Each row is a point. Each copy is the shape, with its points in the same order, turned, moved and blurred by noise. Some copies are also mirrored. Which?
(in the rows, 128 means zero)

Shape (9 x 3):
[[151  84 119]
 [143 163 109]
 [171 183 148]
 [129  97 125]
 [144 119 147]
 [143 117 106]
 [140 219 167]
 [102 223 125]
 [118 123  97]]
Copy 1 (9 x 3):
[[ 98  97 148]
 [152 113  94]
 [186 101 110]
 [105 123 141]
 [141 116 135]
 [103 107 109]
 [226 133  97]
 [194 169  56]
 [107 129 112]]
Copy 1 is: only turned
Copy 2:
[[ 82 120 116]
 [162 152 102]
 [174 198 105]
 [109 115 118]
 [113 152 127]
 [128 130  97]
 [214 201 128]
 [235 160 125]
 [141 108 113]]
Copy 2 is: mirrored
Copy 3:
[[132  87  98]
 [173 135 145]
 [192 170 115]
 [118 113 109]
 [133 130 101]
 [139  95 124]
 [183 203 136]
 [171 200 191]
 [139  99 150]]
Copy 3 is: mirrored

Shape (10 x 4):
[[197 124 131 122]
 [131 116 120  90]
 [159 140  79 169]
 [ 89 144 116 115]
 [119  65 102 154]
 [ 54 116  93 128]
 [170 157 140 112]
 [127  78  80 138]
 [139 183 147 162]
 [123 169 120  35]]
Copy 1, 10 rows:
[[124 188 140  89]
 [127 123 111 112]
 [116 170 182 156]
 [136  87 147 130]
 [169 154 114 176]
 [150  73 135 178]
 [121 149 156  77]
 [138 153 115 177]
 [148 131 209  96]
 [ 79  76 116  70]]
Copy 1 is: only turned
Copy 2 (10 x 4):
[[138  40 134 160]
 [145  95 151 113]
 [200  86 115 180]
 [154 147 145 132]
 [186  93  80 101]
 [187 167 126 101]
 [124  82 152 172]
 [199  89 112 105]
 [129 125 117 205]
 [121 115 222 126]]
Copy 2 is: only turned
Copy 3 (10 x 4):
[[131 104 191  88]
 [130 145 130  85]
 [185  79 143 124]
 [148 160 106 129]
 [122  80  83 110]
 [155 148  58 137]
 [140 140 186 110]
 [139  90  94  91]
 [158 133 170 178]
 [155 214 149  70]]
Copy 3 is: only turned
Copy 4:
[[ 85 150 167 178]
 [146 134 165 134]
 [111 124  96 191]
 [161 136 115 111]
 [115  61 133 141]
 [183  91  98 102]
 [102 179 149 151]
 [138  73 136 162]
 [ 95 178  86 131]
 [192 193 177 121]]
Copy 4 is: only turned

Shape:
[[127 115  93 112 141 166]
 [ 48 140 151 140 158  96]
 [ 86 100 157 191 165 172]
 [134  99 128 102 130  68]
 [ 92 130 163 152 136 170]
 [148 114  61 129 105  92]
 [129 135 150  94 179 108]
 [133 249 162 119 168 171]
 [144 160 135 128 142 152]
 [129 132 128 143 181 163]
 [137 140 110 130 155 136]]
Copy 1 (11 x 6):
[[138  92  70 143 122 122]
 [120 139 150 210 124 177]
 [165 114 104 179  44 177]
 [ 50 107 128 137 122 132]
 [174 104 126 152  86 158]
 [ 72 141  68 105 132 129]
 [ 98  96 143 175 115  95]
 [209 148 167 156 125  54]
 [151 119 121 136 103  97]
 [153 109  93 170  79 106]
 [126 125  98 149 111 105]]
Copy 1 is: only turned
Copy 2, 11 rows:
[[122 135  81 133 134 148]
 [120 118 153 162  32 158]
 [ 75 134 136 164 103 222]
 [179 110 154 166 118 122]
 [ 93 155 140 127  92 188]
 [160  61 113 127 146 121]
 [129 157 147 177 104 107]
 [ 30 183 155  95  90  80]
 [ 96 144 137 122 128 129]
 [ 78 143 116 163 122 148]
 [104 123 120 146 126 128]]
Copy 2 is: mirrored

Shape (13 x 9):
[[156 113 137 197 155 145  69 103 145]
 [155 130 131 133 120  83 167 143 138]
 [159 130 164 173  92 172  60 217 169]
 [140 174 215 100 105 129 102 123 104]
 [173  63 149 128 168 126 170 161 156]
 [118 128 163 126 131  98 139  97  59]
 [141 147 194 151  71 147 117 133 105]
 [181 125  98 135 187 103 160 156 162]
 [121  97 148  81 161  53 151 158 102]
 [109  94 130  97 131 122 139  88 132]
 [144  77 184  67  92  67  85  74  81]
 [100 141 204 106  87 108 109  84  85]
 [174  88  95 101 161 123 147 150 112]]
Copy 1, 13 rows:
[[139 218 123 112 152 105 142 138  68]
 [ 89 130 168 163 154 151 156  99 124]
 [113 234 142 159  32 139 158 121  82]
 [ 74 125  52 153  99 160 124 126  93]
 [ 79 188 180 173 164 132 177 172 151]
 [ 84 100 122 100 160 155 110 141 107]
 [100 157  98 158 100 186 103 124  85]
 [107 156 186 163 162  75 181 123 136]
 [ 46  94 161 106 144 143 187 141 151]
 [125 138 120 110 167 161 147 143 167]
 [ 35 151  72  60 160 197 129 111 144]
 [ 90 114  64 102 133 198 118 130 100]
 [ 83 160 181 129 148 101 137 135 180]]
Copy 1 is: mirrored
Copy 2 (13 x 9):
[[113 160 145 140 124 175 191  71 132]
 [130 132 138 178  97  99  94 128 129]
 [168 164 125  79  92 129 145  43 217]
 [164 102 152 120 124  85 194 166 174]
 [121 124 164 122  96 168  64 123 120]
 [171  85 128 167 122 121 169 167 100]
 [166  87 132 122  94  84 182 106 160]
 [120 166 175 181 130 151  69 114 134]
 [165 132 116 160 106 144  85 205 119]
 [116 119 115 121 149 118 132 149  81]
 [111  64  64 135 130 141 173 210 140]
 [155  87 110 123 112  84 205 175 122]
 [143 115 140 160 159 159  68 120 127]]
Copy 2 is: mirrored

Shape:
[[157 129 164 103 227 143 101 109 175 132  41]
 [123 158 160  77  92 100 123 155  91  96 161]
 [110 185 121  75  97 145 105 132 133 147 106]
 [ 97 114 128  75 129 135  78 117 139 127 124]
 [140 128 154  87 106 128 144 105  87 113 146]
 [109 143 161 143 123 146  93 109 138 101 149]
 [113 125  74 134 139  90 214 183  91 137 158]
 [140  84  98  95  91   7 133 126 100 124  91]
 [125  83 132 128  84 137 136 138  86 111 104]
 [173 201 114  89 130 118 102 149 162 140 127]
 [110  94 166 102 111 143 120 119  99 152 113]
 [127 184  63  76 167 144  91 120 108 150  67]
 [116 100 135  95 118 140  77 155  83 134 149]
 [123 114  99  91 109 142  85 113 120 143 156]
 [119 152 136 190 144 124 109 104 135 155 159]
 [109 176 149 144  97 131 147 130  91 156 153]]
Copy 1:
[[226 169  81 121 168 135  80 139  73 148 108]
 [105 113 150 177  83 114 170 117 145 187 149]
 [148 117 108 180 111 102 164  72 136 135  85]
 [128 124 104 151 103  70 115  96  94 132 127]
 [114 151 157 161 100 125 172 115 108 151 141]
 [143  82 131 148  94 125 143 130  94 115 148]
 [ 72 162 150 153 112 154 116 128 227 118 127]
 [ 85 204 101 212 117  60 152 189 168 132 179]
 [ 79 136 163 162 159  93 162 153 116 123 116]
 [185 112  72 206 137 152 157  89 154 145 132]
 [124 143 155 123 127  79 157 125 110 128 123]
 [164 159  99 222 129 111  91  81 132 106  74]
 [110 108 163 162 135  73 129  91 138 140 161]
 [113 122 108 173 115  96 139  73 120 100 151]
 [156  99 138 140 108 151 151 139 139  61 152]
 [142 107 177 154 105 134 191 123 162 100 113]]
Copy 1 is: only turned
Copy 2, 16 rows:
[[166 131 153 104 164 166 189 105  81 149 233]
 [ 71 126  67  99 102 145 118 137 152 114 106]
 [ 90 100  80 114 177 151 147 111 185 145 147]
 [ 90 128 108 149 140 148 129  78 139 145 145]
 [ 74  90  84 107  98 119 143 122 117 129 108]
 [ 97 134 121 140 105 104 116 118 162 117 174]
 [192  94  98 113 145 121 100 178 125 114  38]
 [ 76 159 147 108 192 125 127 151  79 138  45]
 [ 82  98 122 174 126 132 138 164 111 128 101]
 [113 123  90  74 185 146 159 112 165  74 155]
 [ 77  80 125 151 128 145 119 126 104 150 143]
 [143 124  56 142 223 137 184 102 137 153 157]
 [ 85 114  80 169 130 148 103 108 104 105 132]
 [ 95 105  91 155 153 126 120  68 134 111 121]
 [132  95 124 135 144  65  90 127 139  95 184]
 [ 98  70  82 113 135  95  98 161 165 132 133]]
Copy 2 is: mirrored
Copy 3:
[[178 165  63 138  89 152 183 106  48 180  84]
 [116 137 128  80 184  89  88 115 110  99 149]
 [ 83 177 112 106 149  65 118 127  85 159 116]
 [131 130 113 132 140  56 128  87  99 155 135]
 [120 110 125  85 126 106  74 114 111 129 132]
 [113 126 136 165 134 105 123 102  74  99 138]
 [151 137 153  96 133 115 116 221 198 129 154]
 [136  51 119  31 154  86 181 132 156 148 127]
 [131  85 162 120 166 117 103 125 123 171 120]
 [ 88 167  65 103 154  83 143 168  73 130 133]
 [118 122 135 120 133 124 108  75 127 174 128]
 [126 190 120  83 102  62 156 159  53 203 139]
 [127 124 130 123 166  89 109  92 114 175 185]
 [105 119 114 135 125  56 111 116 112 166 174]
 [ 84 135 136 161  98 136 160 141 105 103 170]
 [ 68 152 161 114 132 134 101 138 126 113 144]]
Copy 3 is: mirrored
Copy 4, 16 rows:
[[163 137  56  75 174 193 154 171 129  80 161]
 [ 71 140 156 187 168 142 124  86 128 150 102]
 [120 152  77 171 133 124 120  71 106 126 138]
 [126 109 106 120 178 116 126  86 103 133 152]
 [ 98 137 156 147 153 122 113 120 104 119  80]
 [131 124 164 110 137 171 129  70 101 134 133]
 [122 101 154 174  78 105 124 164 195 184  89]
 [ 93 114 140 176 171 106  64 208 105 191 165]
 [ 85 116 142 126 114 117 135 140  70 162 114]
 [163 126  89 211 149 170 138 102 128 108 135]
 [ 95 142 146 111 140  98 143 122  93 113 136]
 [136  87  28 149 120 141  92 118 132  97 146]
 [ 76  80 146 147 143 112 154  98  98 123 141]
 [136  86 133 153 151  98 125  89  93 129 132]
 [167 130 186 125  94 158 113  95 132 112 159]
 [107 157 159 163  88 130 115  83 138 117 119]]
Copy 4 is: mirrored

Shape:
[[ 94  65 107 184 175 106 142  66  80  52  72 105]
 [142 102 134 159 131 208 164 133 152 229 144 149]
 [127 155 181 105 146 121 104 104  94 126  84 152]
 [135  79 119 133 169 119 154 109 197 137 150 148]
 [103  93 177 143 198 103 165  95 120 132 192 122]
 [122 134 156 130 121 189  67 158 105 154 171 118]
 [144 161 147 110 154 101 151 163 144 112 133 103]
 [141 138 158 157  89  81  88 177 197 147 147 115]
 [104 154  88 113  82 164 100 172 137 137 131  64]
 [125  87 160 111 129 112 156 117 183 142 153 149]
 [157  95 148 177 109 146 175 121 123 127 173 152]
 [198 122  81 150 149 160  99 121 189 165 127 143]
 [136 108  80 131 147 143 136 134 110 108  87 180]
 [142  87 182 100 217 167 144  43  74 151 179 107]
 [114  42 117 113  93 148 162 107 103 109 129 121]
 [142 161 119 144 139  99  98 115  93 176  97 145]
 [ 51 143  97 122 131  98 167  83 103 131 162 102]
 [118 118 219 196  67 147 111 103 137  74 143 141]]
Copy 1 (18 x 12):
[[177 117 163 180 195  78 234 189  91 128 132  89]
 [ 58 124 178 198 101 187  96 104 176 154 138  83]
 [168 129  97  97 151 191 150 160 138 119 164 104]
 [134 145 149 173  90  94 151 161 196 131 116 109]
 [170 108 195 159 147 121 125 192 198 135 117 152]
 [ 96 163 124 133 162 175  57 121 118 114 138 146]
 [151  96 105 132  89 123 135 137 124 109 117 158]
 [148 163  51 168  76  97  84 111 129 149 156 158]
 [103 128 103 140 132 122  91  58  79  94 107 134]
 [140 141 148 135  91 102 121 143 177 157 134 105]
 [106  96 165 175 115 105 101 157 141 156 190 113]
 [ 51 152  76 201 106 122 133 136 172 103 135  94]
 [ 72 135 132 131 139 138 206 133 125 128 164 112]
 [133  95 188 143 190 164  99 213 200  97 100  97]
 [116 121 190 122 151  80 139 138 115 169 128  75]
 [138 109  72 163 177 167 152 112 154 130 166 126]
 [180  94 179 147 166  85 155  70 157  99 127 137]
 [184 169 149 160 126 112  65 174  86 140 224 102]]
Copy 1 is: mirrored
Copy 2, 18 rows:
[[ 82 146 115  48 237 111 176 147 129  78 132 144]
 [ 97 164 161 142  51 127 133 150 120 106 161  18]
 [156 113 114 133 124 125 195 121 165 151 147 140]
 [122 191 118  88  86 123 122 140  66 118 119 119]
 [168 160  80  88 123 120 166 149  96  93  60  64]
 [161  51 123 124  69  82 115 133 151 102 156  77]
 [202 124 111 136 138 164 105 126  98 128 137 118]
 [143  94 103 119  58 172  62 187 123 133 134 151]
 [148  95 115 146 121  92  43 101 147  85 189 101]
 [127 166  94 131  65 135 119 130  90 114 102 128]
 [ 91 114 147 137 115 142 122 149  95 119  92  56]
 [104 147 146  65  79 114  98 158  89 169 201  92]
 [107 141 191  90 134 113 143 102 131 124 148 135]
 [156 141  58  84 132  85 218 110 106 125 106  13]
 [ 53 120 114 121 128 120 131  69 112  78 117 107]
 [142 133 132  95 120 142 133 140 202 163 150 103]
 [138 170  86 127 167  85  89 117 159 101  85 102]
 [ 84  44 106 176 125 106 155 212 110 102 112 131]]
Copy 2 is: only turned
Copy 3:
[[148 118 139 239 163 178 206  47 147 152 182 142]
 [125 178 170  72  84  63 155  91 119  98 129  72]
 [176 101 109 169 129 134 168 149 106 116  94 127]
 [133 101 194 129 143 116 114  79 127  77 184 105]
 [189 112 137 138 163  83 150 122 147 116 229 110]
 [154 152 112 105 136 106 121 143 184 145  87  70]
 [139 109 136 110 164 134 149 151 154  83 140 177]
 [141 120 165  62 198 144  86 119 109 142 101 148]
 [ 92 164 101 111 162 127 113  88 185 112  62 140]
 [152  86 161 112 134  94 107  87 116 101 162 125]
 [127 129 167 102  92 119 135 115 136 165 188 121]
 [ 70 134 198 113 145 145 134 119 119  80 117  63]
 [132 126 143 162  87 193 155  89 134  87 133 110]
 [159  87 109 172 137  40 205 144 166 117 202  60]
 [127  90 124 147  98 116 152  35 174 149 148 131]
 [129 136 100 123 153 166 178 131  78 112 112  92]
 [130 152  56 166 166 109 121  76 132 107 187 154]
 [168 125 169 157 129 112 101 129 126 237 121 148]]
Copy 3 is: mirrored
Copy 4, 18 rows:
[[104  95 118 151 170 145 104 200 122  86 249  80]
 [ 64  73 163 105 144 140 138  96  82 156  66 157]
 [121 170 105 160  79 142 142 149 109 118 169 138]
 [141  89 110 145 186 184 121 149  67 137 100 103]
 [169  85  98 146 183 102 105 162  65 138 153 172]
 [104 147 125 120 120  65  89  90 110 133  84 127]
 [181 150 127 152 149 120 174 159 126 120 110 117]
 [138 156  95 194 169 148 127 120 162 102  41 145]
 [116 161 157 144 162  93 135  89 193 149  94  71]
 [138  92  88 175 162 147 141 133  76 151  92 125]
 [115  50  82 108 148 122 153 125 108 103 101 133]
 [109 116 156  95 139 201 100 142 117 126  52  96]
 [ 79 141 110 102 155 162 146 160  91 114 142  69]
 [158  66 130 115  91  84  84 180  43 174 171 154]
 [ 95  63  82 159 158 113 140 135 112 156 150  60]
 [ 93 171 107 110 119 163 126 159 138 137 135 157]
 [147 127 102 125 207 119 137 118 133 175 199 142]
 [127  89  63 186 109 109 111  69 129  39 130 135]]
Copy 4 is: only turned

Shape (18 x 12):
[[149 129 175 167 118 131 103 124 109 149 147 104]
 [ 88  87 127 190 137 152 148 177 108 146 107 124]
 [117 146 127 197 172 147 169 124 112 141 113 135]
 [156  86 170 147 118  68 183 140  66  90 121 161]
 [157  63 153 102 118 174 124 146 174 140 127 106]
 [115 102 128 114 189  94  99 129 163 194 116 113]
 [187 153 105 175 137 129  79 107 166  77  97 174]
 [117 131 111 132 104 102 107 132 160  93 154 121]
 [ 83 142 123 106 166 172 105 195 112  92 115  80]
 [168 129 105 111 113 155  79 144 130 126 155 205]
 [155  90 121 139 136  95 121 197 120 109  54 146]
 [128  91 100 117 117 122 195 106  62 160 174 104]
 [ 83 115 132 196 140 104  95 104  94 130 146 145]
 [107 128 198 122 165 187 198  84  65  92 125 165]
 [125 118  93 124 110 131 113 113 159 162 133 105]
 [144 149  98 205  66 104 150 126 168 146 149 164]
 [ 75 143 212 153 130 153  76 110  70 116  84 112]
 [ 70  91 106 202 151 189  81 174 120 151 108 172]]
Copy 1:
[[103 133 180  72 127 136 137 149 146  86  85 130]
 [124 131 138 124 112 128 211 148 211 106 140 138]
 [168 122 152 106 122  65 161 146 173  85 145 132]
 [ 71  79 152  54  69  78 167 197 170 150 145 126]
 [124 106 197 106  76 169 155  82 142 136  92 109]
 [100 152 157  84 132  87 160  43 184 137 101 152]
 [146 126 122  48 153 125 113 115 117 117 161  46]
 [ 97 120 111 106 128 141 136 115  99 139 119 124]
 [ 82  85 137 187 149 132 143 101 187  93 112 105]
 [ 94 163 111  71  71 152  98  89 141  98 148  76]
 [ 68  95 162  79 132 132 174 112 203 144 194 103]
 [137 109 140 107  43 112 111 156 197 148  96 200]
 [114 167  90  79 130 105 172 165 166 114  92 121]
 [120 105 174 144  50  26 136 185 166 107  98  65]
 [139 145 146 113 116 140 118  90 141 144 107 150]
 [158 163 127  63 107 146 149 151  93 125 178 166]
 [ 75 165 176 130 160  91 154 185 178 106  65  73]
 [143 189 104 130 125 146 203 120 211  80 153  80]]
Copy 1 is: mirrored
Copy 2:
[[162 140 101 135 132 154  93  97 138 175 106 108]
 [132 195 110 166 159 128 118 139 136 122  61 114]
 [122 180  85 125 150 105 165 117 138 140  96 151]
 [ 68  95 104 174 138 155 140 135 115 188  38 124]
 [140 130 125 168 160 175  39 121  83  97 131 147]
 [194  93 150 167 165 116 135  82 129  82 127 127]
 [ 85 138 112 148  74 130 141 115 147 140 203 138]
 [140 114 158 135  92 124 104 173 132 146 126 136]
 [158 200 182 114  85 155 103 118  93 104  70 138]
 [107 105  88 126  72 160 102 149 120  83 152  79]
 [ 93 143 162 215 127 178 158 121 110 111 104 107]
 [165  98  68 135 152 111 125 165  60 153  38 120]
 [137 139 116 146 114  73 128 116 159 156  91  85]
 [ 49 139  93  67 148 110  95  80  96 146  38 147]
 [182 124 128 133 144 120 106 154 102 116 147 108]
 [138 130  76 129 142 134 142 214 178 158 151 118]
 [119 185 168  97 129 140  87  61 137 192  84  69]
 [122 212 115 159 120  92 101 118 166  71 108  71]]
Copy 2 is: only turned
Copy 3:
[[ 66 102 155 127 103 137 149 109 179 113 115 105]
 [142 137 166 104 103 126  91  48 147 111 110 132]
 [143  89 141 169  97 121 130  83 126 111 118 158]
 [166 169 112 146 140 108 159  95 249 103 116 140]
 [ 76 119 112  83 143 133  80 136 161 169 132 115]
 [ 76 130 117  92 119  57 108 143 109 108  92 145]
 [122 155  75 152  95 169 184 127 107 130 129  73]
 [ 94 160 113 120 154 140 150 117 131  80 168 117]
 [108 125 156 126  96  81  73  97 127 111 216  77]
 [138 167 129  97  88 177 140 194 136 122 151 105]
 [174 166  94 111 113  87 108  98 162 108 110  61]
 [149  82 163  96 176 112 145 118 193 109 151 183]
 [103 163 168 116  86 127 180  65 137  90 124 158]
 [143 131 174 212 104 112 136 109 200 200 171 175]
 [ 92 117 139  86 164 134 145 126 105 109 134 126]
 [127 134 133 136 168 216 147 108 126  66  96 128]
 [ 69 152 216 160  78  89 159  73 166 160 132  84]
 [140 159 179  83  46 154  89  66  92 126 121 120]]
Copy 3 is: only turned
Copy 4, 18 rows:
[[117  99 146 125 136 127 155  85 168  85 128  95]
 [ 99 119  92  73 126 133 163 137  95  90  99 104]
 [113 115 123  93  90 127 135 163 123  68 154 127]
 [117 133 131 160 180  91 100 160 127  32  75  93]
 [113 137 167 144 109 117 140  63  83 145  86  91]
 [ 99 166 155  99 112 166 130  77 138 110  89 190]
 [163 152 102 204  80 187 119 124 152 107 143  96]
 [132  99 110 170 158 161 116  90 124 130 134 137]
 [185 101  75  92 122 109 152  56  74 100 117 150]
 [191 165 153 171 155 159 156 127 139 153 124  99]
 [130 187  79 157 132 139 155 106  93  57  75 112]
 [ 96 135 172  78 211  90  90 123 111 101 153 109]
 [123  91 105  89 149 172 122 143 179  97 113 119]
 [177  93 155  94 103  35  83 170 135  93 104 100]
 [ 97 150 129 125 138 143 120  78 126 153 146 136]
 [ 75 125 115 178 152 163 161 163 137 134 171 101]
 [163  83  79  90  97  90 139  90 204  90  76 108]
 [151 124  80  56 100 177 191 146 116 141  89 100]]
Copy 4 is: only turned
